Rows are points. Each copy is the shape, with its points in the same order, turned, moved and blurred by noise. Is it also mirrored, or only turned?

Shape (6 x 3):
[[ 32  41  -1]
 [ -1   9  -1]
 [-11  10  16]
 [  7 -16  15]
 [-15 -20 -32]
 [ -7  -4  13]]
Copy 1 (6 x 3):
[[-15  47 -17]
 [ -7  -1 -10]
 [-17  -6  10]
 [ 17  -8   7]
 [  8 -32 -35]
 [ -1  -7   4]]
Copy 1 is: only turned
Copy 2 (6 x 3):
[[ 60 -14 -13]
 [ 14  -6  -7]
 [ 11  -7  13]
 [  9  24  -2]
 [-22  -6 -34]
 [  5   6   5]]
Copy 2 is: mirrored
Copy 3 (6 x 3):
[[  2  34  30]
 [-14   4  -2]
 [-31  -1   5]
 [-11 -26   9]
 [  7 -14 -38]
 [-23 -14  -1]]
Copy 3 is: only turned

Shape (9 x 4):
[[  2 -19  11 -14]
 [ 16 -36  12  18]
 [  1   3 -44  -5]
 [  6  15 -30  22]
 [-38  25 -19 -24]
 [ 32  -2  31  -8]
 [ 20 -25 -22  15]
 [ 53   9  17   9]
 [ -4  -7   3  -9]]
Copy 1 (9 x 4):
[[ 19  -5  21 -13]
 [ 33 -40  18  -6]
 [ 31   6 -39 -19]
 [ 23  -4 -34   9]
 [-17  36 -18 -15]
 [ 41   1  36  12]
 [ 47 -27 -12 -11]
 [ 60  -3  19  35]
 [ 12  -1   9 -10]]
Copy 1 is: only turned
Copy 2 (9 x 4):
[[ -8 -29  -3 -20]
 [-28 -34 -32   1]
 [ 25  16 -19 -12]
 [  3  22 -17  13]
 [  8  28  23 -39]
 [-12 -46  12  14]
 [  0 -13 -40   2]
 [ -1 -35   2  41]
 [ -8 -15  -1 -17]]
Copy 2 is: only turned

Shape (11 x 6):
[[ 22  25 -16  -1 -22  -2]
 [-12 -13  10   4   4 -26]
 [-12 -10  -6 -12   7  11]
 [ -8   7  -8 -38  -8  -2]
 [-11   7  -8   8  11   9]
 [ -9  14 -16   7   9  18]
 [-13  16  -9   7  12  -8]
 [  2  -9 -17   0   9  17]
 [ 60   2 -11   3  13  10]
 [ -3 -10   8  -8  -9 -21]
 [ -8  -8  16   5  18  16]]
Copy 1 (11 x 6):
[[ -2  24 -17 -16 -21  31]
 [ -1  -1  13 -21   9 -16]
 [  9  21  13  11  -3 -11]
 [  1  46  17  -4  -1   6]
 [ -7   7  -6  14  -3  -4]
 [ -8  15 -13  21 -10   2]
 [-17  13  -8   2   4  -3]
 [ 16  17  -8  14 -14  -7]
 [ 43  16 -44 -10  -7  20]
 [  6  11  16 -26   0  -3]
 [ 16  -3   7  18  11  -2]]
Copy 1 is: mirrored
Copy 2 (11 x 6):
[[-21  15   8  22 -19   2]
 [-10  -8  -6   3  38  -8]
 [  4 -14  -9  -6   9  19]
 [  1 -19  -7  30   1  20]
 [ -2  13  -3  -7  13  21]
 [ -2  16  -1  -8   0  29]
 [ -6  21  -3   6  20  16]
 [  1   0 -12 -15  -5  16]
 [  9  21 -12  -3 -36 -28]
 [-13 -15   1  11  21  -8]
 [ 18   0   6 -18  20   8]]
Copy 2 is: mirrored
Copy 3 (11 x 6):
[[ -7   8 -21  29   8 -16]
 [-14  -1  18   9 -21  24]
 [-14  -6  -7 -21 -13   4]
 [-36   5 -20  -6   2   2]
 [ -4  -3  10  -6  -5 -11]
 [  1  -2  10 -15   3 -21]
 [-12   4  23   2  -3 -12]
 [  1 -14  -8  -9  -3  -4]
 [ 25 -23 -27  23  35   3]
 [-19   5  -4  11 -16  19]
 [  6   3  10 -25  -1  17]]
Copy 3 is: mirrored
Copy 4 (11 x 6):
[[-13   5 -28  23  -4  11]
 [-12  20  17 -10  22 -16]
 [  4  -5   6 -21  -5  -7]
 [ -5  19 -14 -25 -20   3]
 [  0  -7  17  -1   1   7]
 [  1 -14  13   4  -8  14]
 [ -9   6  18   1   4  13]
 [  7 -19   0 -10   2   2]
 [ 30 -12 -36  16  30  17]
 [-11  21  -4  -8  13 -19]
 [ 21  -2  22  -5   3 -15]]
Copy 4 is: only turned

Shape (12 x 8):
[[  5 -26 -29  12  -2 -24  12  20]
 [ 19  16 -11 -24 -30   5   7   4]
 [ 19  12   3  -1 -60   5  -4  12]
 [  4 -13  27  12  11 -16  -3  24]
 [-47 -24 -24  12   6 -28  -2  29]
 [  6  21 -20  13  -8 -18 -17 -19]
 [ 10  14   5  -1   1 -28   9  17]
 [-35 -28  18  13  10 -21 -27 -22]
 [-44  21  -6  14  14   4   8  16]
 [ 14 -37  43   5  16  -8  12  10]
 [ 24   5  11  13 -38  -2  11 -15]
 [ 21  10   0  14 -10  29 -15  12]]
Copy 1 (12 x 8):
[[ -1 -24  19  -3  15 -28  -9  24]
 [ 13  37   9  12 -15 -11   8  29]
 [  4  38  48   7 -16   2  -5  17]
 [ 26  -9  19 -27  19  -4  12 -14]
 [-23 -48   6 -36  -1 -17   2  17]
 [ -9  19  -5  -8 -14 -14 -28  -8]
 [ 10  16   4 -24  16 -15   2  10]
 [ -9 -23   7 -22 -16 -13  10 -45]
 [-23 -10 -19 -33   3  28  11   7]
 [ 33 -15  24  -7  33  -8  29 -26]
 [ -5  34  31  11   5  -3  -3  -6]
 [ 27  11  16   7  -7  28 -12   0]]
Copy 1 is: only turned
Copy 2 (12 x 8):
[[  4 -38  27  -2  10 -17  -6  -4]
 [  0   1 -24  -9   8 -29 -33 -22]
 [ 11  -1 -27 -19 -27 -22 -41 -17]
 [  5   3  18 -27   6 -13   3  32]
 [ -1 -52   9 -11  15   8  34   5]
 [ 22   7   1  -1  -3 -26  18 -31]
 [ -2  -3   3 -26   9 -41   3   2]
 [  1  10  23 -25   2  32  34  -5]
 [ -7 -13 -24  11   8  -6  38  18]
 [-10  17  39 -26  11   1 -15  38]
 [  2  20   5  -4 -28 -24 -25 -15]
 [ 36  14 -15   7  -1 -12 -24  10]]
Copy 2 is: mirrored

Shape (15 x 9):
[[ 17   9  -2  10 -13 -14  -4   2  14]
 [ -2   7 -26   0  23  15   9  21 -30]
 [  8   8  24  -6  14   8 -14 -23 -21]
 [ -7  10   4  11 -30 -34  13  20   8]
 [-25   9  -7  14  -6 -32   8  -3   6]
 [  3  -8  18 -12  -7   4 -15   8 -18]
 [ -6 -11  19  -6  21  31  -7  -8  10]
 [  6   2  24 -23   9  -3   7 -11 -22]
 [ -3 -17 -12  13 -22 -59   0  10  17]
 [-14   8  -1 -30  -1  29  -3   0  -1]
 [ 13  12   0 -15   2   9 -11 -23 -23]
 [ -4  19   5   7  -2 -43   0  25  30]
 [ 10   1   7  -9  15  18  10  -8 -23]
 [-15  10  -5  34 -21 -21  11  24   5]
 [ 13  -1   5 -10   2  10  23 -10 -11]]
Copy 1 (15 x 9):
[[  3   8   4   6   7   3  12  15  -1]
 [-26 -31 -17 -11  12 -16 -30  -8  15]
 [ 23 -30  16  -6  -9  14 -24   7  -3]
 [-27  13   4 -15  -4   3  35  17  -6]
 [-27  -2  17   4 -24   1  18   8  15]
 [  4 -26  -4 -17   2  20   1   4  -9]
 [ 18 -11   8 -21   2  20 -27 -24  15]
 [ 19 -32  12 -26  -9  -1 -11   4 -14]
 [-15   5  -7   1 -18  -3  60  23  17]
 [  2  -8 -16 -16 -12   8 -27 -26 -14]
 [ 10 -25   1   8  -7   7 -23   0 -17]
 [-17  33   3 -21 -13  -1  18  37  13]
 [  7 -30   6 -12   8  -7 -22  -6  -5]
 [-41   5  15  -5  10   8  26  17  13]
 [ 11 -18   8 -16   6 -17  -3 -12  -8]]
Copy 1 is: only turned
Copy 2 (15 x 9):
[[-23  17 -16 -15   8 -15   9  17  15]
 [ 28  17   9 -12  20  22 -13  -5  -2]
 [-19   2   7   1 -16  31  20  12  -6]
 [-23  28  -9 -14   5 -43  -9   9  -4]
 [-14  37   3 -27  -7 -28  13  -3  -8]
 [-25  -2   5   9  -6   9  -4  -7   4]
 [  4  -3  19   1 -29  18  14   9  29]
 [-11  -8  -1   8 -18  11   9   4 -19]
 [-28  28 -14 -23  17 -52  20 -20   5]
 [  5  -3   1 -15 -29  19 -20  -1  11]
 [-16   6 -15  -8 -10  34   7   1  -5]
 [-24  10  10 -38  11 -46   8  17   3]
 [  8   2  -3   7  -7  23   5   8  -6]
 [-13  48   6 -14  13 -36  -7  10   9]
 [ 10   3 -17   6 -12   7   7  11  -5]]
Copy 2 is: mirrored
Copy 3 (15 x 9):
[[ 26   5 -11  13  13  -9 -10  -7  -3]
 [-13  -4  26   7  15  29  10  17 -17]
 [-13 -12  12  39  -6  -3  -3 -31 -14]
 [ 24  20 -34  14   7  -5  -3  15 -19]
 [ 12  28 -22  13 -12   2   7   9   4]
 [  4 -17   2  40  -6  -2 -10   2 -26]
 [ -4 -42   3  12 -21  10   1 -16  -6]
 [-19  -4   4  23  -9  -9 -15 -15 -32]
 [ 42  30 -17  10  -8 -32   3  27  -7]
 [-10 -22  -1  20 -13  29 -27   2  -9]
 [ -5   2  24  31  -3  11 -22 -21 -13]
 [ 12  12 -39   6  16 -24   3  19   9]
 [-14 -11  19  16  -2  14  -5 -14 -28]
 [ 32  18 -31  11   9   9  21  15 -12]
 [ -3  -3   8   0  -6   6 -14 -17 -32]]
Copy 3 is: mirrored
Copy 4 (15 x 9):
[[-23  21  -3   3 -11   8 -15   9   4]
 [ 18 -13 -28 -15  15   4  -3  31 -20]
 [ 29  24  14   6  11 -23 -12  -2 -17]
 [-44  27 -24  -4  19  15  -7  -2   9]
 [-18   8 -24  20  16  18 -24  -6  12]
 [ 11  27  -2 -27  13  -8   0   0   0]
 [ 16  -9  29  -8   4 -16  -1  11  11]
 [ 16  17   1   2  11 -16   7 -18 -18]
 [-28  35 -42  10  -7  30  -6  -6  35]
 [  4 -19   6 -30   0 -17  -7  -6  -5]
 [ 20  14   5  -5  -5  -6 -17  -4 -24]
 [-41  24 -33  14   7  -6 -13   9  28]
 [ 18   2   9  -3  11  -9   7   5 -25]
 [-31  16 -19   0  33  22 -21  16  14]
 [  2   0   1   1   3   1  12  -1 -21]]
Copy 4 is: mirrored

Shape (12 x 9):
[[ 13   1  -7 -10   7  -4 -14  20  15]
 [  4 -17   7  14  -1  -9   3 -12  23]
 [  9   8  11  17 -13   6  13  10  23]
 [ 14  11   0  16  15  25  -2  54  -7]
 [ 11   8  -3 -37 -10  21 -12 -14 -16]
 [ 17   8 -24 -29 -15   6  10 -17 -10]
 [ -4   2   8  10 -11  -3   5   1 -13]
 [ 13 -11   3  13  -2  -9  26 -16   8]
 [ 17   2  -1  16 -16  -3  -9 -12  -3]
 [ 13  11   5   5  20  -4   1 -19  15]
 [-45   6   1   5 -14  -2 -11 -20  12]
 [ 10 -16 -15   9  22  11 -13   3  17]]
Copy 1 (12 x 9):
[[ 25 -13  -4  -2   6   1  -6  13  13]
 [  7  -2 -15  13 -26  -3   1 -12   5]
 [ 12  -4  -3  23 -11   7  22   6  23]
 [  5  -2   2  19  26  27  -5  34  44]
 [ 11  10   7 -31  13   5  15  10 -16]
 [ 27  17  12  -7  13  -2  17   5 -28]
 [-13  -3   7  19  -1   6   5   1  -2]
 [  8   6 -14  25 -15  11   8 -14 -10]
 [  9   6  23   9 -14   3   0 -12   7]
 [ 16  -6 -13   3  -1  11   9 -31   6]
 [-21 -10  -2   4  -1 -43  17 -13   4]
 [ 18  10 -20   1   2  -5 -14  -3  24]]
Copy 1 is: only turned
Copy 2 (12 x 9):
[[  1  10 -23  13  -6  15   1   6  -8]
 [ 16 -13  -3 -16  -9  -4  -1   3  -5]
 [ 18  -8  -5   8 -24  -4   1  13  22]
 [-10   1  -1  60 -20  14  13  12  13]
 [-19  32  -7   6  -6   0 -42 -21  -1]
 [ -1  17 -28   9  -6 -18 -28 -34   4]
 [ -6   5   4   5 -16 -22   4   0   1]
 [ 26 -16  -2   0  -2 -25  -5  -6   0]
 [-12 -11 -15  -3  -9 -19 -14   9   7]
 [ 11   1  -9  -1  20  -3 -13   8  10]
 [-13  11  11 -39  -9   1  17 -18  22]
 [ -2 -20 -11  11   7  21  -3  -5  -6]]
Copy 2 is: only turned

Shape (17 x 11):
[[  6  -7  54  22  15  10  26 -19  37   6  19]
 [-18   2 -22 -14  -7 -36  -4  -4  -5  19  13]
 [-10 -28 -13 -23 -28  -5  -6 -17 -18  12   8]
 [ 10 -44 -16 -20 -31  -2  -5  24   7  18 -12]
 [-18  -6  -8 -18  -3  -4   3 -21 -28  15 -29]
 [ -5 -21 -29  -9 -20   5  -8  20 -13 -20 -17]
 [-39 -24 -26 -11 -25  12 -25  10  -9  16 -25]
 [ -6   2   7 -21  10 -22 -21 -10 -33  18  -6]
 [  6   9  30  18  24  41   5  10  19   0  22]
 [ 19   7  40  -4  15  37   4 -24  10  15  36]
 [-14  34  14  -8  -5  -6 -18 -16 -23  23  18]
 [  9  32  39   8  18 -15 -11 -17 -22  53  10]
 [ 23 -24  -8 -16 -32   9  -3  -1  26 -24 -27]
 [-11 -18  -2  -1  27 -25 -34 -20 -45  15  -2]
 [ 33  20   3  31   2  16  27 -36   2  35  25]
 [ -2 -27  18  14 -51  22  18  29   1 -18   5]
 [-17 -32 -22 -40  -4  18  17  33 -21 -16 -27]]
Copy 1 (17 x 11):
[[ 21  -5  26  -3   3  -8 -12 -50 -13  22  42]
 [-10 -18 -30  -9  -9   7  -9  11 -40   1 -23]
 [ 10 -24 -18  11 -36  -3  25  13 -38  -2 -10]
 [ 43 -17 -28  21 -12   5  26  23 -10  22 -21]
 [-15   1 -13  -5 -26  -1  34  -2 -15 -14 -23]
 [ 12 -13 -21  24 -19  18  16  35   4 -15  -7]
 [  3 -28 -43   8 -39  -9  24  19  15  -3 -21]
 [-20 -22   4 -19   0  -8  24  14 -27  -6 -22]
 [ 17  -4  36  -8 -10 -14 -26  -5  15  13  34]
 [ 24 -10  49 -14 -20 -32 -12 -16 -23   7  26]
 [-24 -31  17 -13 -17 -21 -13  -2 -26  -8 -23]
 [-30 -13  35 -20  10 -37  -5 -18 -28  22 -24]
 [ 52  -6 -16  37  -2   5  21   2  -3 -26  -1]
 [-39 -19  -9 -18   3 -21  35  29 -31  -2   2]
 [ -1  31  28  18 -16 -36 -28 -18 -40  19   6]
 [ 28 -31   8  54 -31  27   4  -1   9  18  11]
 [ 26  -1 -12  -3 -37  42  38  36  15  -8 -13]]
Copy 1 is: mirrored
Copy 2 (17 x 11):
[[-15 -19  16  15 -37 -12 -48 -24 -18  37  15]
 [  0  -7 -12  -4  24   3  33 -26   2  14   5]
 [  0 -32 -17  -1  -4  22  37 -31  -4 -11 -14]
 [-23 -16 -20 -35  -9  35   7 -29   2   1 -39]
 [  9 -32 -33   0  13   1  25  -7 -31   9 -18]
 [  1  -7   3 -30  15  26  11  -7 -19 -20 -43]
 [-17   2 -30 -26  16   0  22 -19 -25 -31 -34]
 [ 20 -14 -29 -14   3  11  25  -1 -23  26  10]
 [-14  13  18  29 -25   1 -40   5 -20  11   6]
 [ -7   2   3  49 -48  15 -14 -16 -16  21  17]
 [  2   7  -5  12  -9  -5  42  -9 -22  22  16]
 [ 17  11 -24  21 -29 -20  17   2  -2  53  22]
 [ -5 -20  12 -17   1  38  -9 -32 -41  11 -53]
 [ 45 -13 -43  -8  10   4  13  -9  -8   0  14]
 [ 13  -8   7  60 -29 -15  -4 -21   9  40 -20]
 [-28 -23  33 -27 -35   0   1 -11  -8 -20 -43]
 [-29 -40 -15 -21  22  35   5  20 -25 -22 -38]]
Copy 2 is: only turned
Copy 3 (17 x 11):
[[  9 -10  45  -5  26 -35  23   4  19  29 -20]
 [ -1   5 -31   0 -19  -7 -31  -7   8 -24 -10]
 [ -8  18 -24 -41   1  10 -12  -9  -6 -24 -14]
 [ 12   7 -12 -25 -11  24  17 -13   6 -36  29]
 [ 17  16 -33 -11 -13  20 -12   9 -28  -1 -22]
 [ -5  17 -22  -2  10  35  -8  -9 -14 -20  29]
 [ 21  17 -43 -30   1  28 -21  10  -5 -12  26]
 [  7   6 -14 -14 -23  -7 -28   4 -39 -14 -19]
 [ 21  15  58   7  29 -12  -7  13   6   5   1]
 [ 10  11  59 -14  24 -24  -2  17   3  -5 -32]
 [  4  23   2  -5 -12 -27 -37  29 -10  -9 -15]
 [ 13  29  30  -7 -46 -48 -23  15 -14   7 -32]
 [-18  -5  -7   0  10  37  35  15   2 -28  19]
 [ -2   0   0 -21 -32   7 -48 -17 -49   2 -19]
 [-13  41  44   2 -17  -9  -1   1  33  12 -45]
 [-14  34  -5 -16  35  -4  33  -7   9  -5  37]
 [ 33  24 -32   8  24  35   2 -14 -31 -29  16]]
Copy 3 is: only turned

Shape (15 x 12):
[[-45   1  -8  -8 -24  -9  31 -20 -25   9   0 -57]
 [-28  -4   6  -1  -2   9   4  17  -1 -13   8   9]
 [-10   4  10  14 -18  19 -31  -6  10 -17 -20  -5]
 [ 24   9   6   0 -11  -1  19  29  38  21  -4   9]
 [-11  20  -2 -18   1   3 -27  -5 -24 -10  -3  -4]
 [-30  12  -2  -4 -34 -16  35 -13 -59  -1 -22 -34]
 [  8 -23  -5 -15  -3 -18  14  -2  30  -1 -13   7]
 [ -6  33  15  -2  -5  12 -13  -3   3 -47   9 -10]
 [ 15  -4 -13  18 -14 -24   3  -2  28  12  19  12]
 [ -2   4  16  19  22   8  -6  -4 -13 -11  -4 -18]
 [  4   7 -11 -10   8 -12   0   5  42  22  -8  -2]
 [ 17 -16  24 -15 -12 -20 -12  15  34  22  12  -1]
 [ -2  -5 -19  -3  -8  20 -22  10  -7  -6   4 -22]
 [-54  20   1   3 -20 -13  17 -15 -35  13 -10 -24]
 [ 20  -7   7 -12  -9  11  17 -15  32  28  12  18]]
Copy 1 (15 x 12):
[[ 44 -11  33 -23 -60 -21  -7 -18   2  19   1 -12]
 [ -8 -10 -12 -15  -1 -11  -7 -13  27  24   9   3]
 [ -7  -8 -21 -24   4 -19  33 -10  -6   8 -18  -2]
 [-12  28 -27  11   1  21   1 -31  16 -12  19 -26]
 [ -2 -23  -4  -1  -1 -10  -2  11 -15  31 -12  -8]
 [ 50 -17  34 -17 -42   4  15 -13  -1  52  12 -21]
 [ 11  17 -15  -5   9 -12   1   3  13 -19  34 -19]
 [-12  -8 -47 -11 -20 -26   9   6   3  39 -19 -16]
 [ 16  31 -21   1   0  15  -2   8  30 -20  -1  -3]
 [-23   5  -2 -21 -25  -5  17  14  -3  25   3   5]
 [-10  27 -11  -4   8  -1 -15  -7   3 -25   4 -30]
 [-11   4 -13  32  -4  -1  11  -4  21 -36   9 -14]
 [  1   6 -10   2  -5 -20  -4 -16 -18  15 -11  19]
 [ 28 -23  36 -31 -34   0  -1 -14  16  31 -13 -20]
 [  3   0 -34  -5  -7  24 -11  -8   8 -36  23  -9]]
Copy 1 is: only turned
Copy 2 (15 x 12):
[[-37 -24 -21   0  -5 -23  30 -27  -1   7 -54  47]
 [-28 -11  -3 -13  11  10  -6 -19 -11  -3 -13 -14]
 [-38  -9  -3   9  16  31  -8  10 -34 -22  -2  16]
 [-19 -24  -4  16 -18  -7  -3  29   1   7  21 -28]
 [-20  12  14 -12  -1  26  25 -12 -25  -7  -8  16]
 [-37   1 -17 -21  25 -23  46  -8  11  11 -37  50]
 [ -1   2  -3  28  -2 -24 -15   6 -18   0  -4 -11]
 [-36   5   9  14  12  55   2 -12  -2   9 -10  11]
 [ -1 -21   7   0 -18  -8 -31  18 -11  17   9   6]
 [ -3  -8 -13  -4   6  34   6   0   2 -24 -19  14]
 [-12  -8   5  21 -37  -6  -6  20 -21  -3  -7 -15]
 [  4 -22 -21  18 -19  -1  -3   5 -37  17  22 -13]
 [-17 -31  24   4   6  17  16  -8 -27 -14 -11  10]
 [-47  -2 -23 -32  -4 -11  24 -11  -6   2 -41  39]
 [-13 -12  -4  19 -29 -19 -15  -4  -4 -11  34  -2]]
Copy 2 is: mirrored
Copy 3 (15 x 12):
[[ -8 -17  16  14   2  45  56  39  10  16 -22 -25]
 [-10 -10  11 -13  23   0   0   2  18  14   9 -28]
 [-27  18  18 -17  -4  -6  13 -12  -1  22  14   4]
 [  0  16  19   9  16 -45 -18  22 -10  -9 -25  -9]
 [ -4  -9 -12  -5  11  11  16 -26  -1  17  -6  10]
 [  7 -36   9  10  16  53  40  53   3  29  -3   7]
 [-19   5   7  19  -3  -8 -26  15   4  27 -29 -25]
 [-34  -9   9 -18  28  13   5 -25 -22 -12   4  -1]
 [-18  -7  18  -1 -10 -23 -25  13  24  -3 -39  -5]
 [-25  -4 -18  -2  -4   8   6   6   0 -13  18  -8]
 [ -2  27   0  12  -2 -19 -14   3   6   2 -43 -18]
 [-25   0   0  15   0 -55  -6   7   5  13 -32 -23]
 [  7 -12  13  -3 -12   0  13 -20   5  12   4 -12]
 [ -1 -10   0 -16  21  41  43  38  26  21 -18   2]
 [-12  15  26  42  15 -31 -13   4  26   2 -21  -5]]
Copy 3 is: only turned
